Rows are points. Each copy is the shape, with its points in the same order, stretched, turned, moved and blurred by noise. Is it also mirrored, or only turned?

Shape (8 x 2):
-3.6; -3.1
3.6; 3.2
2.4; 3.1
-2.5; 1.2
-1.6; -4.3
1.0; 4.2
2.6; -2.0
-0.3; -4.3
Copy 1 (8 x 2):
2.1; -1.6
-3.1; 2.4
-2.4; 2.3
1.1; 1.0
0.8; -2.5
-1.5; 3.0
-1.9; -0.9
0.1; -2.4
Copy 1 is: mirrored
Copy 2 (8 x 2):
-5.4; -5.4
6.7; 2.1
6.1; 0.5
1.1; -5.2
-6.6; -1.7
7.9; -1.5
-1.3; 2.9
-5.9; -0.2
Copy 2 is: mirrored
Copy 3 (8 x 2):
-0.1; -4.0
-3.1; 2.4
-3.6; 1.5
-2.4; -2.3
1.9; -3.2
-4.6; 0.8
0.9; 1.0
1.8; -1.9
Copy 3 is: only turned

Shape (10 x 4):
4.6; 4.0; -1.0; -2.0
-2.7; 5.2; 3.6; 1.1
1.3; -1.0; -0.8; -2.0
-5.1; -0.3; -1.8; 2.0
4.6; 5.6; 0.8; 1.4
-1.9; -2.5; -3.7; 0.9
3.4; -0.9; -2.1; 0.6
2.0; -1.6; 0.4; 5.1
1.6; -2.8; 1.3; -1.0
2.0; 6.2; -3.1; 0.8
Copy 1 (10 x 4):
-3.1; 0.8; 2.2; -7.1
4.1; -4.5; 5.2; -2.3
-2.7; 0.4; -0.8; -2.2
0.5; -1.8; 4.2; 4.3
-0.6; 1.5; 4.2; -6.2
-2.4; 1.6; 1.0; 2.6
-3.5; 3.4; -0.2; -1.5
0.3; 4.8; 0.5; 1.6
-0.9; 1.4; -3.0; -1.3
-2.9; 0.3; 7.4; -4.4
Copy 1 is: only turned
Copy 2 (10 x 4):
-4.3; 1.9; -4.1; 1.2
4.4; 6.0; 0.0; 4.3
-2.8; 1.2; 0.9; -2.1
2.6; -0.3; 5.2; 1.9
0.2; 2.5; -5.0; 2.5
-0.3; -1.7; 3.4; -0.8
-1.8; -2.1; -0.8; -2.7
3.5; -1.3; -1.3; -1.9
-0.8; 2.4; 0.3; -3.6
-1.8; -1.2; -2.8; 4.3
Copy 2 is: only turned
Copy 3 (10 x 4):
0.6; -2.3; 0.3; 5.5
-7.4; -4.6; -2.7; -1.7
0.4; 2.9; -1.7; 3.6
-5.8; 6.3; 0.0; -0.9
-0.4; -6.2; 2.5; 2.3
-1.3; 8.2; 1.4; 1.7
2.7; 2.3; 2.6; 3.1
1.4; 0.1; 4.9; -2.0
1.3; 1.9; -1.7; 1.6
-2.7; -1.3; 2.7; 3.9
Copy 3 is: mirrored
Copy 4 (10 x 4):
0.4; -2.4; -5.8; 2.3
-5.9; -3.0; -3.9; -5.0
2.4; 2.2; -0.2; -0.9
0.9; -2.4; 2.0; -7.7
-2.2; -4.6; -3.9; 2.9
4.3; -0.8; 3.4; -3.8
3.3; -0.3; 2.1; 2.5
-0.2; -1.8; 7.2; 2.3
0.9; 4.0; 3.3; 0.4
0.9; -7.0; -5.4; -0.1
Copy 4 is: only turned

Shape (11 x 6):
1.8; 4.5; -1.2; -1.1; 3.3; 0.9
-1.5; 1.2; 1.4; 2.2; 0.4; 2.2
-2.9; 0.5; 2.1; 0.4; -3.8; 3.7
1.3; 2.8; 4.4; -1.3; -0.6; 2.4
-4.9; -3.7; -2.4; 1.0; -2.2; 3.4
1.1; -3.0; -1.3; -1.3; -1.5; 0.9
-0.1; 3.3; -2.0; -0.2; -2.6; 3.2
1.1; 0.7; -1.1; 4.6; -2.9; -5.4
1.0; -2.0; 1.9; -4.3; -3.5; -4.7
-0.2; 0.2; 6.8; 5.1; 3.5; 3.4
3.9; -4.4; 0.5; -3.1; -0.2; 3.6
Copy 1 (11 x 6):
-3.4; 0.2; -2.2; -1.1; 0.7; -5.0
0.7; 0.6; -1.8; -2.1; -0.3; 2.3
2.9; -3.7; -1.4; -2.4; -3.5; 5.4
0.8; -4.5; -3.5; -1.8; 1.6; -0.8
2.9; -0.1; 2.5; -0.7; -3.7; 7.1
1.6; -1.6; 3.6; -1.7; 2.5; 2.3
-1.9; -2.5; -0.3; -4.5; -3.7; 1.0
3.2; 5.7; 3.5; -7.4; 0.6; -0.1
6.4; -3.0; 4.6; -0.6; 3.0; -1.8
1.2; 1.7; -5.8; -1.2; 5.2; 2.9
0.1; -4.3; 2.3; -0.4; 6.6; 2.9
Copy 1 is: mirrored
Copy 2 (11 x 6):
2.4; -2.5; -3.9; -4.9; -1.0; -4.9
-0.9; -4.2; -0.6; -3.2; 0.5; 1.2
0.3; -5.3; -0.7; 0.7; 2.2; 3.4
0.7; -4.9; -2.5; 1.3; 2.9; -2.4
0.5; -2.4; -0.1; -2.2; 0.6; 8.5
1.9; 0.2; -1.1; 1.8; 2.7; 2.4
6.3; -5.0; -2.3; -1.7; 1.2; -2.4
3.8; 0.2; 6.8; -1.9; 2.2; 0.5
3.0; 2.1; 4.5; 7.1; 3.4; 0.2
-8.2; -5.1; -1.2; -3.4; 2.8; 3.4
0.2; 0.3; -5.7; 4.5; 6.8; 1.5
Copy 2 is: only turned
